Each row is a point. Each copy is the shape, with its points in the same order, stretched, turned, moved and blurred by noise. Say if it was mirrored as well.

Shape:
-.47  .00
.30  .50
.41  -.62
-.39  -.31
.37  .56
.00  .00
Copy 1 (6 x 2):
-.39  .30
.57  .05
-.26  -.76
-.47  .10
.61  -.05
.00  -.09
Copy 1 is: only turned
Copy 2, 6 rows:
-.21  .47
-.35  -.53
.71  -.03
.08  .51
-.42  -.56
-.03  .05
Copy 2 is: mirrored

Shape (9 x 3):
-.50  .04  -.20
.51  -.57  .63
.39  -.64  -.50
-.18  -.31  -.01
.60  -.40  .14
.24  -.35  .32
-.03  .02  -.66
.04  -.15  .51
.41  -.15  -.16
Copy 1:
.19  .31  -.28
-.43  .10  .90
.60  -.35  .42
.10  .11  .12
-.07  -.37  .54
-.22  .02  .44
.53  -.24  -.32
-.42  .25  .34
.01  -.39  .16
Copy 1 is: mirrored
Copy 2:
-.64  .21  -.01
.79  .03  -.56
-.25  -.77  -.55
-.24  .10  -.33
.63  -.53  -.34
.45  .01  -.29
-.62  -.64  .04
.34  .36  -.15
.16  -.55  -.05
Copy 2 is: mirrored

Shape (9 x 4):
.94  .39  -.22  -.04
.48  .09  -.41  -.26
-.28  .17  .78  -.25
.23  .30  -.60  .13
-.13  -.10  .20  -.11
-.39  .41  .12  -.24
.04  -.33  -.11  .48
-.15  .43  -.49  .25
-.22  -.03  -.05  .36
Copy 1:
.56  -.10  .39  .56
.34  -.34  .28  .18
.02  .79  .06  -.26
-.19  -.61  .31  .43
-.06  .21  -.12  -.10
-.28  .08  .43  -.15
-.37  -.15  -.50  .40
-.54  -.55  .37  .35
-.50  -.13  -.19  .28
Copy 1 is: mirrored
Copy 2, 9 rows:
.15  .52  .32  .84
-.01  .33  -.27  .68
.68  .16  -.32  -.62
-.48  .30  -.07  .48
.29  -.03  -.36  -.16
.00  .41  -.41  -.44
-.26  -.57  -.07  .09
-.65  .31  -.02  -.04
-.27  -.31  -.12  -.16
Copy 2 is: only turned

Shape:
-.32  -.11  .84  .05  -.41  -.04
.01  -.18  -.18  .30  .14  .01
-.09  -.14  -.35  -.49  -.02  -.23
.14  .69  -.26  .33  .12  .53
.04  .10  -.24  .30  .17  -.31
.28  -.13  .11  .24  -.56  -.13
.14  -.13  -.21  .18  .15  -.22
-.06  -.19  -.32  -.11  .08  -.08
.20  .05  -.37  .31  -.01  -.15
-.51  -.16  -.37  -.05  -.11  -.10
Copy 1, 10 rows:
-.15  .00  .19  -.46  -.63  .45
-.10  .04  -.30  .02  .04  -.21
.18  .04  -.41  .09  .23  .69
.21  .63  .03  -.37  .39  -.88
.15  .08  -.36  .18  -.11  -.16
.12  -.33  -.28  -.37  -.21  .07
.08  -.11  -.28  .15  .01  -.10
-.02  .07  -.39  .06  .21  .25
.14  .01  -.42  .02  .04  -.29
-.15  .27  -.58  -.13  .00  .46
Copy 1 is: mirrored
Copy 2:
.07  -.07  .48  -.33  .61  .20
.08  .04  -.05  .37  .14  -.13
-.56  .10  .06  -.03  -.15  -.31
.60  .04  -.30  .09  -.40  -.22
-.08  .06  -.03  .46  -.15  .13
.06  -.28  .58  .24  .17  -.01
-.18  -.06  .03  .43  .10  .04
-.21  .14  .00  .24  .00  -.24
-.02  .01  .11  .58  -.19  .00
-.27  .55  .14  .20  -.01  -.30
Copy 2 is: mirrored
Copy 3:
-.30  -.73  -.37  -.02  .59  .25
.27  -.04  -.28  .24  -.09  .05
-.02  .09  .31  -.13  -.08  -.20
.34  .85  -.40  -.15  .09  .41
.34  .21  .11  .49  .09  .14
.21  -.39  -.10  -.17  .01  .68
.39  -.02  .02  .30  .01  .09
.10  .03  -.01  .00  -.15  -.12
.40  .22  .01  .20  -.12  .35
-.33  .09  -.06  .12  -.25  -.16
Copy 3 is: only turned
Copy 4:
.86  -.19  .94  .44  .23  -.27
.11  -.18  -.34  .12  -.06  -.23
.17  .35  -.06  -.29  .42  .44
-.82  -.25  -.07  .25  -.58  .18
-.04  .14  -.19  -.09  -.05  -.35
.49  -.16  .26  -.26  -.12  -.22
.05  .01  -.25  -.18  .09  -.27
.14  .08  -.27  -.07  .25  .14
-.05  .01  -.33  -.22  -.20  -.22
.28  .23  -.26  .22  .09  .21
Copy 4 is: mirrored

Shape:
-.05  -.12  -.03  .43  .20  -.22  .21  -.26  -.21
.22  -.02  -.17  .07  -.41  .35  .28  -.31  -.47
-.34  .30  .07  -.05  -.05  -.27  .05  -.10  -.05
-.03  -.22  .29  -.03  .02  -.06  .15  -.22  -.21
.29  .14  .31  .52  -.20  .17  .28  .09  .09
-.42  -.04  -.28  .13  -.12  .18  .16  -.23  -.11
-.33  .44  -.49  .05  .34  .10  .06  -.02  -.06
-.11  -.02  .02  -.14  .17  -.19  -.30  .24  -.35
.36  -.19  -.14  -.08  -.11  -.17  .02  -.09  .53
-.22  -.28  .07  -.09  -.12  .38  .21  .30  .01
.14  .50  -.39  .04  -.04  .07  -.60  -.32  .13
-.31  -.11  -.48  -.50  .36  .33  -.16  -.13  -.25
-.06  .18  -.02  .14  -.04  -.02  -.11  .24  -.35
Copy 1 (13 x 9):
.10  -.37  .24  -.17  .52  .03  .24  -.33  .03
-.84  .23  .00  .06  .29  .59  .06  -.37  -.29
.23  .31  .04  -.17  .25  -.27  .38  .17  -.01
-.30  -.02  .14  .09  .18  -.37  .16  -.25  .05
.06  .06  .18  -.26  -.24  .38  -.38  -.69  -.05
-.40  .08  .28  -.27  .48  .26  .21  .34  .31
.21  -.21  .15  -.33  .43  .25  .20  .72  -.19
.12  -.09  .06  .49  .44  -.42  .04  .12  -.26
-.03  -.29  -.46  -.01  -.22  .22  .26  -.11  .22
-.53  .04  .58  .23  -.22  .10  -.15  .16  .28
.08  .03  -.85  -.53  .60  .20  -.20  .39  -.19
-.64  -.29  .05  .18  .56  -.19  .30  .94  -.22
.08  .13  .17  .25  .32  .03  -.13  -.03  -.25
Copy 1 is: only turned
Copy 2:
.16  -.08  -.06  .30  .26  .05  .24  -.37  .07
.76  -.21  .00  -.31  -.05  -.04  .10  -.74  .03
-.12  .37  -.10  -.02  .26  .11  .06  -.15  -.08
-.08  -.18  -.15  .02  -.17  -.15  .21  -.28  -.02
.36  -.21  -.45  -.09  -.15  .35  .46  -.22  .27
.42  .19  -.08  .20  .25  .11  -.03  -.47  -.29
.52  .36  -.06  .12  .67  .09  -.27  .10  -.26
.01  .37  .21  .05  -.29  -.19  -.03  .32  .05
-.28  -.21  .06  -.02  -.04  .38  -.45  .05  .24
.41  .05  -.50  .19  -.38  .11  -.16  -.08  -.02
.13  .06  .65  -.46  .33  .24  -.14  .35  -.31
.36  .11  .20  .10  .25  -.31  -.53  .18  -.52
.38  .35  .04  -.07  -.16  .06  .14  .03  .13
Copy 2 is: only turned
Copy 3:
.17  .05  -.17  -.22  .19  -.23  .45  -.38  .32
.07  .05  .43  -.49  -.46  -.22  .27  -.36  -.21
.05  .15  -.03  -.08  -.06  -.19  .02  .30  .37
.31  -.10  -.02  -.24  .22  -.11  .19  .14  -.09
.38  .08  .12  .44  .13  -.20  -.01  -.32  -.08
-.29  -.07  .35  -.33  -.18  -.12  .24  .02  .32
-.63  .47  .11  -.22  -.26  -.03  .18  .10  .35
-.04  .16  -.27  -.23  -.45  .27  .17  .28  .05
-.09  -.30  -.38  .08  .30  -.15  -.46  -.16  -.32
-.10  -.08  .36  -.16  -.12  .41  -.09  .26  -.13
-.52  -.10  -.19  .13  -.48  -.38  -.02  .06  -.14
-.74  .02  .14  -.82  -.41  .33  .20  .46  -.21
.05  .24  .03  -.08  -.48  .15  .18  .00  .15
Copy 3 is: only turned
Copy 4, 13 rows:
-.23  .12  -.15  .36  .38  .06  -.04  -.15  -.37
-.13  .09  -.54  -.01  .05  -.02  -.12  .42  -.38
-.01  .11  -.08  .18  .34  -.37  .05  -.19  .19
-.16  .33  -.04  .26  .12  .11  .05  .16  -.18
.06  .53  -.31  .13  -.18  .01  -.28  -.15  -.30
.29  .02  -.11  .02  .43  -.06  -.20  .08  -.01
.36  -.31  -.12  .25  .26  -.33  .04  -.32  .13
-.12  -.12  .02  .54  .12  -.01  -.10  .07  .21
-.13  .16  .35  -.31  -.39  .02  -.31  .12  -.15
.43  .26  .09  .07  -.10  .03  -.22  .36  -.02
-.14  -.22  -.22  -.25  .04  -.01  -.16  -.45  .46
.29  -.47  .06  .05  .13  .05  .09  .28  .15
-.04  .05  -.33  .48  .11  -.04  -.16  -.14  .18
Copy 4 is: mirrored

Shape, 17 rows:
.36  -.51  -.12  -.10  .45  -.17  -.74  .08  -.28  -.12  .34
.10  .08  -.38  -.03  .10  .06  .11  -.14  .32  -.31  .62
-.17  .27  -.30  -.03  -.09  -.26  .22  .05  .14  -.15  .12
.16  -.12  .32  -.48  .06  -.13  -.10  .49  .22  .35  .02
.05  -.43  -.05  .24  .25  -.23  -.15  .03  .10  -.34  .34
.14  -.36  .16  -.47  .31  .00  -.13  .54  -.14  -.14  .16
-.29  .28  -.30  -.11  -.32  -.38  .07  .13  .37  -.29  .12
.06  -.15  .10  -.20  .51  .19  -.38  .31  .08  -.03  -.06
-.24  .20  -.08  -.21  -.03  -.31  .18  -.10  .04  .18  .41
.00  .16  -.03  .14  -.13  -.38  .31  .19  .27  .25  .28
-.39  .09  .11  -.25  .02  -.31  .11  .06  .56  .02  .26
.19  -.76  -.61  -.06  .22  -.19  -.43  -.04  .07  .07  .34
.14  -.65  .27  -.33  .25  .25  -.26  .10  -.24  -.03  -.13
-.17  -.03  -.26  -.08  -.03  -.28  .31  .35  .30  .17  .26
.25  .02  -.21  -.18  .10  -.45  .21  -.15  .36  -.15  .13
.34  -.47  -.30  .12  -.16  .00  -.52  -.06  .10  -.13  .40
.26  -.45  -.32  .10  .34  .04  -.48  .00  -.01  .04  .10
Copy 1 (17 x 11):
-.56  .05  .39  -.90  .14  .43  -.66  -.32  -.15  -.08  .38
-.43  .02  .30  .09  .13  .08  .32  .45  -.40  -.28  .56
-.07  .10  -.10  .24  .36  -.12  .05  .24  -.11  .05  .40
-.37  -.23  -.21  .37  .36  -.15  -.46  -.25  .24  .25  -.06
-.26  -.18  .38  -.24  .04  .23  -.13  -.03  -.24  -.51  .58
-.30  -.11  .13  -.06  .51  .20  -.28  -.48  -.10  -.04  .10
-.10  .26  .07  .28  .32  -.38  -.05  .38  -.10  .00  .41
-.17  -.07  .48  -.02  .45  .38  -.30  -.37  -.10  .47  .24
-.22  -.01  -.36  .17  -.02  -.23  -.04  .04  -.27  -.03  .39
-.11  -.43  -.46  .46  .19  -.26  -.20  .31  .00  -.09  .25
-.23  -.07  .06  .56  .08  -.35  .04  -.08  -.34  .08  .52
-.84  -.27  .20  -.94  .09  .03  -.25  -.24  .01  -.16  .70
-.30  -.01  .34  -.41  .03  .33  -.19  -.63  .23  -.03  -.03
-.22  -.50  -.34  .34  .36  -.35  -.04  .00  -.08  -.02  .40
-.38  .34  -.28  .31  .36  .04  -.13  .26  .16  -.30  .84
-.69  -.03  .48  -.72  -.14  .02  -.31  .35  .07  -.28  .10
-.43  -.29  .33  -.79  .17  .31  -.41  -.06  .09  .12  .43
Copy 1 is: mirrored
Copy 2, 17 rows:
-.85  -.36  -.15  .12  .33  .26  .13  -.16  -.50  .07  -.15
-.32  -.42  .19  -.17  .18  .08  -.27  -.47  -.02  -.05  .06
.20  .03  .07  -.12  .19  -.11  -.02  -.30  -.03  -.03  .22
.28  -.08  .25  .09  .60  .35  -.01  .23  -.26  .45  -.02
-.41  -.60  -.24  -.19  .16  .08  .10  -.26  -.18  .10  .10
-.08  -.23  .09  -.06  .53  .25  .16  -.10  -.38  .42  -.32
.17  -.06  .33  -.22  .28  -.02  .12  -.40  -.14  .10  .51
-.32  .05  .02  -.32  .48  .16  -.23  -.05  -.19  .42  -.11
.31  -.15  .13  .12  .27  -.18  -.18  -.11  -.23  .07  .21
.40  -.25  -.03  .07  .37  .14  -.10  -.01  .05  -.02  .22
.36  -.27  .26  -.21  .47  -.06  -.19  -.20  -.28  .50  .54
-.88  -.56  -.22  .50  .25  .13  .13  -.38  -.17  .23  -.03
-.44  -.18  -.02  .08  .01  .00  .18  .15  -.24  .38  -.33
.29  -.27  -.01  .09  .55  .03  -.03  -.25  .02  .26  .14
.19  -.16  .01  .20  -.09  .22  -.04  -.20  -.15  .06  .12
-.92  -.59  .11  .10  .14  .23  .23  -.21  -.09  -.11  .08
-.80  -.22  -.24  .12  .20  .15  -.06  -.12  -.07  .08  -.12
Copy 2 is: only turned
Copy 3 (17 x 11):
.62  -.14  -.45  .13  -.52  .38  -.52  -.07  .35  -.87  -.52
-.45  .39  -.25  .03  -.58  .10  .02  .03  .19  -.13  -.44
-.43  .08  -.05  .27  -.11  -.37  .08  .30  -.07  .06  -.34
.52  -.33  .18  -.35  -.14  -.02  -.23  .55  -.02  .14  .30
.08  -.04  -.59  .37  -.37  .15  -.51  -.03  .38  -.13  -.39
.60  -.35  -.16  .19  -.61  .32  -.10  .44  -.08  -.06  .04
-.52  .28  -.02  .31  -.07  -.57  -.22  .48  -.19  .14  -.35
.11  -.34  .02  .12  -.31  .61  -.33  .24  .04  -.29  .20
-.23  .01  -.02  -.13  -.29  -.61  .08  .19  .22  -.09  -.11
-.14  -.08  -.26  -.20  .17  -.46  -.05  .37  .23  .25  -.08
-.43  .02  .09  -.05  -.30  -.49  -.44  .41  .18  .25  .15
.29  -.21  -.42  -.09  -.69  .11  -.74  -.30  .17  -.28  -.94
.73  -.37  .03  .18  -.53  .56  -.25  -.17  -.02  -.02  .10
-.22  -.27  -.23  -.10  -.22  -.38  -.16  .42  -.03  .38  -.22
-.04  .19  .19  .14  -.31  -.23  -.08  .25  .28  .06  -.61
.30  .28  -.53  -.08  -.29  .19  -.57  -.25  .13  -.37  -.59
.20  -.21  -.31  .02  -.31  .49  -.51  -.23  .18  -.41  -.49
Copy 3 is: only turned
Copy 4, 17 rows:
.24  .39  -.06  .29  .21  .64  -.46  -.40  .14  -.03  .68
.37  .19  .40  .37  -.29  -.24  -.05  -.42  -.05  -.08  .06
.06  -.22  .28  .02  -.34  -.18  .13  -.21  -.07  -.24  -.13
-.36  .18  .40  -.29  .10  .53  -.08  .03  -.02  .16  .14
-.01  .24  .17  .39  .11  .21  -.11  -.58  -.25  -.15  .18
-.30  .17  .60  .25  .09  .60  -.14  .03  .11  -.13  .33
.19  -.30  .47  -.03  -.47  -.09  .05  -.41  -.29  -.24  -.17
.02  -.06  .22  .11  .17  .47  .25  -.02  .06  .21  .46
-.21  .15  .12  -.02  -.29  -.03  -.01  -.35  .14  -.01  -.28
-.17  .19  .05  -.13  -.24  -.06  .04  -.20  -.25  -.07  -.26
-.31  .04  .43  -.04  -.27  .15  .24  -.55  -.21  .17  -.23
.37  .56  .27  -.04  .30  .48  -.17  -.65  .05  -.18  .55
-.22  .07  .46  .05  .73  .44  -.14  -.12  .19  .01  .29
-.16  .19  .44  -.10  -.26  .15  .25  -.21  -.14  -.19  -.10
-.13  .09  .30  -.07  -.13  -.18  -.19  -.30  -.13  -.15  .21
.63  .34  .21  .09  .24  .22  -.49  -.57  -.18  -.11  .27
.40  .21  .00  .06  .35  .33  -.03  -.33  .04  .00  .54
Copy 4 is: only turned

Shape, 15 rows:
.13  .26  .33  -.34  .04  .04  .18  .04  -.44  .06  .31  -.05
.36  -.21  -.22  -.37  .18  .17  -.06  -.07  .33  -.16  -.36  -.29
-.31  -.11  .33  -.10  -.17  .12  -.14  .06  .18  .03  .17  .16
.02  -.06  .01  .16  -.19  .23  -.27  .05  -.07  .36  -.02  .13
.22  .04  .55  .04  .04  -.08  .13  .18  -.05  .09  .42  .34
.21  -.47  -.24  -.38  .47  .17  .02  .27  -.03  -.27  -.52  -.17
.36  -.14  -.09  -.07  .21  .26  -.15  .09  .10  -.39  .03  -.20
-.18  -.12  -.06  .18  .23  .10  -.31  -.46  .23  .25  -.27  .29
.09  -.44  .34  .02  -.17  -.10  -.53  -.30  -.04  -.05  .04  .09
.21  -.19  .37  .05  -.16  -.23  -.02  .10  .09  .28  .16  .08
.39  -.39  .13  -.14  .22  .48  .20  -.01  .08  -.33  -.50  -.37
.01  .53  .31  -.17  .19  -.04  .19  .28  -.11  .09  -.08  -.31
.14  -.26  -.34  -.38  .38  .34  .37  -.03  .15  .00  -.28  -.45
-.36  -.44  -.25  .42  .23  .02  -.37  -.35  .17  .17  -.16  -.16
.01  .28  .20  .02  -.30  -.21  .28  .06  -.22  -.10  .13  .16
Copy 1 (15 x 12):
.36  -.11  -.47  -.27  -.21  -.15  -.16  -.18  -.39  -.02  .57  .03
-.08  -.15  .36  .21  -.01  .43  .28  -.14  .10  -.02  .22  -.43
-.07  .22  -.47  -.02  -.18  .30  -.20  .09  .07  .15  -.19  -.28
-.21  .18  -.10  -.09  -.01  .13  -.26  .26  .02  .36  .04  -.10
.15  -.05  -.26  -.32  -.46  .01  -.31  -.09  -.22  .02  .03  .31
-.25  .11  .47  .08  -.01  .27  .14  -.49  -.08  -.13  .41  -.35
-.31  -.14  .03  .01  -.11  .31  .01  -.14  .30  -.08  .33  -.17
.08  .43  .03  .40  -.10  .24  .12  .20  .48  .30  -.35  -.29
-.26  -.01  -.31  .51  -.56  .23  -.08  .03  .10  .44  -.21  -.11
-.12  -.19  -.06  -.09  -.30  .09  -.12  .08  -.24  .14  -.24  .07
-.01  -.21  .39  .28  -.08  .63  -.08  -.17  -.16  -.29  .56  -.16
.43  -.14  -.32  -.09  .09  -.19  -.32  -.10  -.12  -.36  .31  -.27
-.02  .00  .25  .07  .20  .33  .35  -.07  -.16  -.30  .55  -.37
-.44  .50  -.19  .62  .05  .21  .10  .27  .51  .05  -.36  -.26
.23  -.16  -.44  -.26  .15  .00  -.15  -.39  -.35  .18  .06  .25
Copy 1 is: only turned
Copy 2, 15 rows:
.18  -.35  -.25  .22  .20  .54  -.05  -.37  -.27  -.21  .24  .19
.14  -.10  .56  .10  .13  -.05  .06  .65  -.23  .32  .01  -.10
-.11  -.31  -.42  .22  -.08  .04  -.09  -.18  .22  -.11  .04  .03
.08  -.30  .09  -.06  -.21  -.13  -.01  -.21  .17  -.34  -.01  -.24
.35  -.20  -.77  .50  .10  .12  .11  -.45  -.15  -.52  .24  .12
.04  .03  .41  -.02  .43  .12  -.09  .94  .18  .16  .34  -.42
.24  .04  .11  .14  .12  -.15  -.10  .25  -.22  .03  .46  .13
-.23  .06  .18  -.02  .12  -.54  .23  .02  .39  -.11  .01  -.18
.00  -.20  .00  .33  .07  -.40  -.26  -.23  -.07  .13  -.12  -.10
.32  -.19  -.41  .21  -.21  -.08  .10  -.27  -.20  -.20  -.17  -.14
.37  .15  .21  .21  .38  .00  -.20  .73  .19  .01  .29  .13
-.06  .17  -.12  .19  -.08  .82  .16  -.04  .23  -.07  .25  .10
.09  -.14  .32  -.30  .31  .19  .19  .66  -.12  .17  .15  .06
-.22  .25  .17  -.42  -.03  -.52  .05  .09  .34  .28  .05  -.31
.00  -.03  -.43  .20  -.02  .31  -.12  -.15  -.19  -.37  -.14  .16
Copy 2 is: mirrored
